Each point is reached from the start by the listed moves, each made once or not at all, plus a little noise. Is the number of moves made odd or even? Then give how often each move was made.
(in the rows, 128 means zero)

Moves:
(1): [184 103 117 124 132 135]
(2): [161 200 133 114 133 124]
(3): [138 117 201  88 144 128]
Start: [127 126 170 161 116 152]
Points:
[158 195 176 149 115 149] => odd (0, 1, 0)
[186 100 158 158 125 159] => odd (1, 0, 0)
[224 164 240 106 142 152] => odd (1, 1, 1)
[176 187 249 111 137 145] => even (0, 1, 1)

Moves:
(1): [207 118 104 145 166  81  98]
(2): [117 196 138  98 126 127  97]
(3): [166 111 182 122 111 126 179]
(4): [123 150 156 215  98 104 128]
(5): [125 137 135 148 183 125 134]
(6): [159 138 134 131 133 180 116]
Start: [121 103  93 103 186 126 135]
Points:
[242  80 122 109 210  80 159] => even (1, 0, 1, 0, 0, 0)
[166  91 147  98 164 122 185] => odd (0, 0, 1, 0, 0, 0)
[231 104 158 219 231  45 160] => even (1, 0, 1, 1, 1, 0)
[154 118 183 204 193  96 192] => odd (0, 0, 1, 1, 1, 0)
[130 202 138 161 160 155  92] => odd (0, 1, 0, 1, 0, 1)

Moves:
(1): [155  97  93  96 115 143 128 102 148  83]
(2): [119 162 122  90 137 133 146 141 154 138]
(3): [200 130 160  98 117 161 150  92 157 168]
(4): [129 135 121 157 149 140 138 117 119 134]
(5): [123 122 140 113 163 118 103 144 137 139]
(6): [ 98 119 134 158  74 188 106 106 156 115]
(7): [127 147 103  96 151 129 123 107  92 165]
(8): [128  91 130  90 148 139 153 154  98 155]
Start: [144 149 128 120 117 121 129 132 143 121]
Points:
[233 150 131  31 158 176 150  93 215 139] => odd (1, 1, 1, 1, 1, 0, 0, 0)
[174 133  65  61 134 133 123  89 125 113] => even (1, 0, 0, 0, 0, 0, 1, 0)
[179 168 133 112 105 229 134  45 151 193] => even (0, 0, 1, 1, 0, 1, 1, 0)
[243 124 122  59  95 166 145  71 193 118] => even (1, 0, 1, 0, 0, 0, 0, 0)
[187 134 170 117  52 216 127  70 198 146] => even (0, 0, 1, 0, 0, 1, 0, 0)
[200 155 117   7 111 223 122  58 220 162] => even (1, 1, 1, 0, 1, 1, 1, 0)

Moves:
(1): [133 113 155 165 155 154 100 127 156 125 131 120 121]
(2): [124 160  95 105 143 115 105 177 133  99 108 130 121]
(3): [126 112 122  94 142 199 114 118 154 152  89 125 143]
(4): [118 126 129 122 133 105 149 145 146 123  84 124 133]
(5): [157 131 110 116  90 146 121 116 110 113 127 120 145]
(6): [ 92 114 128 120 146 119 159  87 143 139 117 132 115]
(7): [ 98 116 128 136 122 108 130 114 140 126 117 123 132]
(8): [132 131 124 129 137 132 111 108 128 143 143 151 122]
(9): [154  78  94 165 126  92 133 138 128 137 149  47 148]
(10): [145 124 101 124  91 141 164 139 136 140 133 104 139]
(11): [124 132 115  99  95 100 150 108 120 111 136 156 145]
Start: [102 102 112 113 109 117 138 123 136 154 117 148 100]
Points:
[135 106  42  47  69 185 128 134 195 139  44 154 145] => even (1, 1, 1, 1, 1, 0, 0, 1, 0, 1, 1)
[133   7  42 114  37 137 175 103 204 158  56  42 182] => even (1, 0, 1, 1, 1, 0, 1, 0, 1, 1, 1)
[127  72  58 137 117  67 114 162 162 115 133  90 121] => even (1, 1, 0, 0, 0, 0, 0, 0, 1, 0, 1)
[ 78 115  52  78 103 105 181 142 166 148  91 128  91] => odd (0, 1, 0, 0, 0, 1, 0, 0, 0, 1, 0)
